Each row is a point. Each copy is the shape, with its points in the same order, turned, moved and blurred by noise. Some copies are also mirrored. Which?

Shape:
[[ -8  49]
 [ 18 -41]
 [ 21  62]
 [-63 -37]
 [-29 -34]]
Copy 1 (5 x 2):
[[-38 -11]
 [ 61 -16]
 [-47 -41]
 [ 48  56]
 [ 49  28]]
Copy 1 is: mirrored
Copy 2:
[[ 35 -58]
 [ 24  41]
 [ 64 -49]
 [-53   2]
 [-18  12]]
Copy 2 is: mirrored
Copy 3 (5 x 2):
[[-33  17]
 [ 33 -52]
 [-59  -5]
 [ 69  10]
 [ 50 -18]]
Copy 3 is: mirrored

Shape:
[[ 49  -9  35]
 [  2 -52 -51]
 [-36   8   3]
 [-45  65 -11]
 [ 27 -17  76]
 [-33  40   6]]
Copy 1:
[[ 66 -20  -5]
 [-41 -13   7]
 [  8  37 -52]
 [ 22  94 -44]
 [ 82 -34 -50]
 [ 27  60 -47]]
Copy 1 is: mirrored
Copy 2, 6 rows:
[[-39  -2 -50]
 [-20 -63  30]
 [  3  15  27]
 [ 68  30  13]
 [-59  41 -39]
 [ 31  25   7]]
Copy 2 is: mirrored
Copy 3, 6 rows:
[[ 28  45 -52]
 [ -1 -67 -67]
 [-38  -3  -7]
 [-21   3  56]
 [ -4  84 -69]
 [-27  11  18]]
Copy 3 is: mirrored
Copy 4 (6 x 3):
[[ 26 -62 -39]
 [-12 -70  65]
 [  1   8  11]
 [ 40  44  15]
 [-12 -58 -75]
 [ 14  26   7]]
Copy 4 is: mirrored

Shape (10 x 4):
[[  4 -59 -44  11]
 [-18 -53   4 -11]
 [ 19  53  48 -25]
 [ 20 -56 -43  27]
 [ 29  25  31 -16]
 [ -8 -28 -34  21]
 [ 17  37  46  46]
 [ -5  -7  26  10]
 [  2  23  28  24]
 [-35 -53 -77   9]]
Copy 1 (10 x 4):
[[ 25 -35 -22 -62]
 [-17 -53 -20 -35]
 [-40  31   4  47]
 [ 43 -30 -20 -47]
 [-22  17  18  20]
 [ 26 -29 -42 -32]
 [ 15  -4 -12  74]
 [ -5 -25  -9  15]
 [  1  -5 -12  47]
 [ 28 -41 -80 -74]]
Copy 1 is: only turned
Copy 2, 10 rows:
[[-72 -33 -17  50]
 [-19 -38 -36  58]
 [ 51   5  -6 -26]
 [-78 -28   2  52]
 [ 24  -6   5 -11]
 [-57  -5 -24  39]
 [ 23  48  25  18]
 [  9   1 -11  37]
 [ 13  28   2  18]
 [-95 -19 -61  52]]
Copy 2 is: mirrored

Shape:
[[  3  23 -30 -17 -13  35 -43 -20]
 [ 24 -52  34  13   6 -52 -25  12]
 [-42   1  31 -13 -28   0  29   9]
 [-56  10  25 -20   7  38   8  42]
 [-21  15 -33   4  48 -41 -22 -21]
 [-20   7 -45 -10  14 -17 -23  42]
 [ 36  27   2  30  41  33 -26   6]
 [ 29  13   6 -41  15 -43  26 -39]
 [-53 -59 -35  27  45  -2  54 -13]
 [ 34  -5 -28 -29   1 -33  30  42]
 [-17  10 -25  -4  36 -68  41   6]
 [-65 -54   9 -51  18  35  46 -16]
 [ -5  -7  -3 -11  22 -41 -13 -26]]
Copy 1, 13 rows:
[[  1  25  11  -6 -51  24  22   8]
 [ 46 -54 -23 -20  32  -4 -25 -45]
 [-32 -30  21  -3  16 -50  34 -21]
 [-61 -22  -6  25  21  -5  48  -7]
 [  1  49  -4 -31  42  12 -17  -5]
 [  5  22 -42   7  13  -3  16  31]
 [  7  25   7  54  -5  44  -7 -28]
 [ 51  37  23 -34  23 -24  31 -49]
 [ -3 -14  56   1  95  -8  -2  44]
 [ 62   8 -22  15  20 -39  37  -3]
 [ 21  43   0 -16  71 -46   8  -6]
 [-25 -42  57 -17  58   1  80  15]
 [ 23  12  -1 -33  27   3  -3 -22]]
Copy 1 is: mirrored
Copy 2, 13 rows:
[[ -3 -11 -33   2  32  29 -38 -27]
 [ 12  -4  74  10 -39  43  27 -10]
 [-32 -18 -12 -54 -43   8  11   1]
 [-39 -21 -19 -55  10   9  15  41]
 [-10  20  14  41   3 -37 -15  -6]
 [-35  36  -5  16  30  10  25  -2]
 [ 54 -30  -8  14  37   4  10  10]
 [ 17   3  34 -31 -16 -35  -6 -65]
 [-78 -63  17  33 -18 -39  44 -13]
 [ -8  19  23 -29  15   4  61 -51]
 [-26  26  22   4 -26 -54  45 -29]
 [-88 -72  23 -58  -1 -14  -1  -9]
 [ -7   0  33  12 -13 -12 -13 -23]]
Copy 2 is: mirrored
Copy 3 (13 x 8):
[[-35 -15 -45 -34 -27  24 -18 -29]
 [ 53  -6  14 -25 -68 -30 -41  28]
 [-18  11  -2 -14 -43 -20  53  30]
 [-49  46   8 -13 -48  26  35  29]
 [ -8  35   7 -38   6 -35 -41 -24]
 [  0  35  -2 -55   5  24 -19  12]
 [  7  35 -16  23 -42  33 -39 -43]
 [ 19 -22  30 -28 -26 -37  17 -50]
 [-29  13  53  32  29 -35 -20  46]
 [ 50  -3  30 -37   0  26  18  -1]
 [ 27  34  40 -30  23 -41  10 -10]
 [-75 -18  66  -1 -29 -11  28  40]
 [  4   6  14 -33 -26 -42 -23 -14]]
Copy 3 is: only turned

Shape (14 x 9):
[[  9  -5  11 -35  29  50 -19 -14 -17]
 [-33  31 -27  33  12 -15   5  30  17]
 [-11  -4   5 -18  54  17 -17  33 -19]
 [-13  24  -9  16  13 -31  49 -39  22]
 [ 41  10 -22  18 -16 -14  -1  -7 -30]
 [ 12  -3  34 -42   7  -5 -31  36  26]
 [-17  36   2  10  11  29  -2  12 -37]
 [-26  29  -1   8   9   4 -11   6  25]
 [ -5  -1 -27  50  19  17   1  10 -17]
 [-35   5  17  42   2  35  42  -9 -13]
 [ 25  34 -26 -10   1 -17  -8 -10   4]
 [-61  15 -10 -66 -40  22 -15   9   7]
 [ -3 -11 -25  14   3 -16 -15 -15 -30]
 [  6  17  39   1   0  -8  -7 -41   5]]
Copy 1 (14 x 9):
[[ -8  42  15 -26  -3 -30  33  11 -15]
 [-13  -1  -3  66 -15  15 -21 -29 -15]
 [-22  12  33   8 -17 -12  12  14 -49]
 [ 43   4 -38  34 -16  10  22 -62 -16]
 [-10 -13 -52   9 -41 -25  15  -1  13]
 [-45  -4  16 -42  -1   2 -10 -31 -29]
 [-25  16   7  39 -11   1  41  10   3]
 [-12  23   3  24  -2  17  -7 -31  -7]
 [ 15  -2  -4  48 -23 -13  -2  21   1]
 [ 30  -6   8  47  27   4  38  -3  10]
 [-20  20 -35   8 -43 -14   5 -35  -1]
 [-63  52 -27  11  62  -7  10 -31 -26]
 [  1   7 -47  17 -23  -4   7  15 -19]
 [ 10  12 -22 -24  -9  27  31 -26   8]]
Copy 1 is: only turned
Copy 2, 14 rows:
[[-23 -12  27  11  31  36  25  -5  38]
 [-19  37  -6  32 -38 -23 -26  34   3]
 [-13  10  -3  16  14   7  39  34  29]
 [  1  42  27  19 -59  41 -24  -5 -25]
 [ -3  48  19  -6  25 -10 -28 -25  -3]
 [-14   7  20 -34 -21 -15  41   4  54]
 [-42  27  15  49  11  -3   5   0  12]
 [-25  12  15  28 -42  -1 -15   9  27]
 [  4  14   7  44  16 -13 -28  19  -8]
 [-17  -4  46  63 -15  -2  -2   6 -34]
 [-16  50  13  -8  -8  16 -32 -12  29]
 [-95 -25 -11 -16 -38  14   5 -11  16]
 [  3  19 -16   9  13   4 -17 -21  -7]
 [  3  19  39  17 -33  16   6 -46  22]]
Copy 2 is: only turned
Copy 3, 14 rows:
[[-17  -4  24  32  58  20  13  -2  10]
 [ 53  23  -2 -17   5 -19 -16  41  35]
 [ 26  -4  -8  44  48  17  13  31  25]
 [ 44  30  32 -30   0 -46  29   8  -5]
 [ -7  20  20  22 -32 -10   3 -15  32]
 [ 13 -46 -39  18  27   1  -2  -2  -6]
 [-10  39   1  19  33  -7  -5  31  34]
 [ 29   7  -6 -19  31 -14 -18  21  14]
 [ 25  28  38  17  -1   8 -19  43  30]
 [ -8  40  34  -4  16 -20  12  64  -5]
 [ 19   5   3  -4   3 -14   2 -31  33]
 [ -9  13 -46 -52  51  48  15   4   7]
 [ 23  38  15  20  -8  23   1  -4  11]
 [  0  16  11   4  20 -32  -2 -20 -32]]
Copy 3 is: mirrored

Shape, 15 rows:
[[-10  -2 -12  31  29  46  26 -30 -23 -17  -1]
 [-20  37   4   4  53  40   5  34   7  32 -34]
 [ 40  39 -13  48 -32 -23  21  42 -54 -27  16]
 [ 29 -28  28   0 -24 -26  43  24  -2  44  22]
 [-31  18 -22 -30  38 -17  13  -8 -18  14  -2]
 [-45  36  32  36 -13 -11  -1  22  -8 -12  11]
 [  6 -15  -8 -13 -28  51  17 -25 -36   5 -26]
 [ 14  16 -18  14  16  11 -15   6  -5 -36  24]
 [-37  24 -29 -25   1  -3  25 -15 -29 -36 -36]
 [-37 -26 -22  12  26  -8  32 -32 -33  39 -51]
 [ 35  16  28  27  27  -2 -23  -6  12   7 -10]
 [ 41  51  15  50  25  -5  34 -11  15  11   9]
 [-30  14  55  31  -3 -20  -7  -3 -56 -39 -46]
 [ 10  34  57  54  33  48  18 -14 -27 -31  22]
 [ 30 -40  22  -8 -24  13  50  41  10  24 -60]]
Copy 1, 15 rows:
[[ 19   4  30   7 -25  47  12  19  38  -1 -18]
 [  1  17  51 -38   1  11  28  13 -22  56 -16]
 [-60   6 -15  24  48  47   1  19  14 -17  49]
 [-46 -30 -38   5  -7  -8 -32  20 -37   3 -24]
 [ 29  14  -6   1 -27  -4  -4  -1   9  56  17]
 [ 12  37   3  23  54  -4   8  38  -6   5  -6]
 [-15   0  47  12 -29   9 -36 -23  30 -15 -14]
 [ 24 -12   8   8  12  26  24  -1   1 -15  33]
 [  7  36  12  13 -12 -21   7 -14  59  24  24]
 [ -7  53  -2   3 -64  16  -8  -2  16  38 -35]
 [ 14  -9  -5 -16  29  42  18 -23 -27   5 -24]
 [ -3  -8 -26 -44  39  56   3  22  10  10 -15]
 [-10  51   4  60  43  10  26 -16  28  19 -32]
 [ 20 -22  27  19  52  61  24  32  32   2 -38]
 [-79 -11  10 -16 -23 -30   7 -13 -13 -10 -48]]
Copy 1 is: mirrored
Copy 2 (15 x 11):
[[  6 -23  35 -11 -22  -9   0  19  62 -16 -44]
 [ -8 -39  66  -3 -46 -22  26  18  23 -26  48]
 [ 17 -15  20  12  21  21  13 -23 -22 -95 -45]
 [-38 -10  28  59  20  24  33 -24 -20  14 -17]
 [-33 -59  -2  -6 -34  20  21  29  18 -13   6]
 [ 15 -31  -2  40  11 -28 -23   7  10 -50  12]
 [  7 -11   7 -12 -15 -24  61  -8  32   9 -49]
 [ 26  -1   4   3 -30  31  -8   1  21 -38 -12]
 [ -1 -62 -27 -43  -2  -3  18   8  28 -21  -9]
 [-76 -33  20 -25  -2 -26  29  41  37  -2 -21]
 [-22  18  23  18 -52  -5  -8 -31  12 -29  -2]
 [-18 -30  60  21 -42  -5 -30 -36 -13 -38 -31]
 [-21 -21 -24   9  17 -47   4 -28  57 -70   6]
 [ 27 -21  49  43 -37 -21 -21 -33  75 -52 -36]
 [-23  -2  55  -6  33 -11  56 -51  -2  21  12]]
Copy 2 is: mirrored
Copy 3:
[[ -4   4 -42 -15  -5  35 -25 -25   6  34  34]
 [-13 -20 -82  39  23 -16 -24  18  20  25  22]
 [-51  27  24 -30  45  -7 -74  -9  29  -1 -27]
 [-68  17  10 -22 -22  -8  12  58   3  11 -11]
 [ 11  -5  -9  41   3  30  -9  29  35   2  19]
 [-28 -23 -22 -10  50  11   1 -15  10 -35 -12]
 [  7  20 -17 -44  -2 -14   0  -2  36  47  48]
 [  5  16  -9   5   1  -3 -44 -30  -8  -6   2]
 [ 46  20 -17  -3  28  30 -10   5  51  12   6]
 [ -1 -35 -35 -13 -23  46   0  29  65  45  12]
 [-21 -18 -42 -17 -22 -20 -54  16  -1 -26  11]
 [-67  29 -56 -10 -11  15 -59  10  13 -30  10]
 [ 15 -42 -20 -68  59  24 -36  25  22 -21   1]
 [-39   2 -54 -41  38  29 -49 -14 -35  -9  50]
 [-24  19 -48 -46  -8 -39   3  67  14  59 -27]]
Copy 3 is: only turned
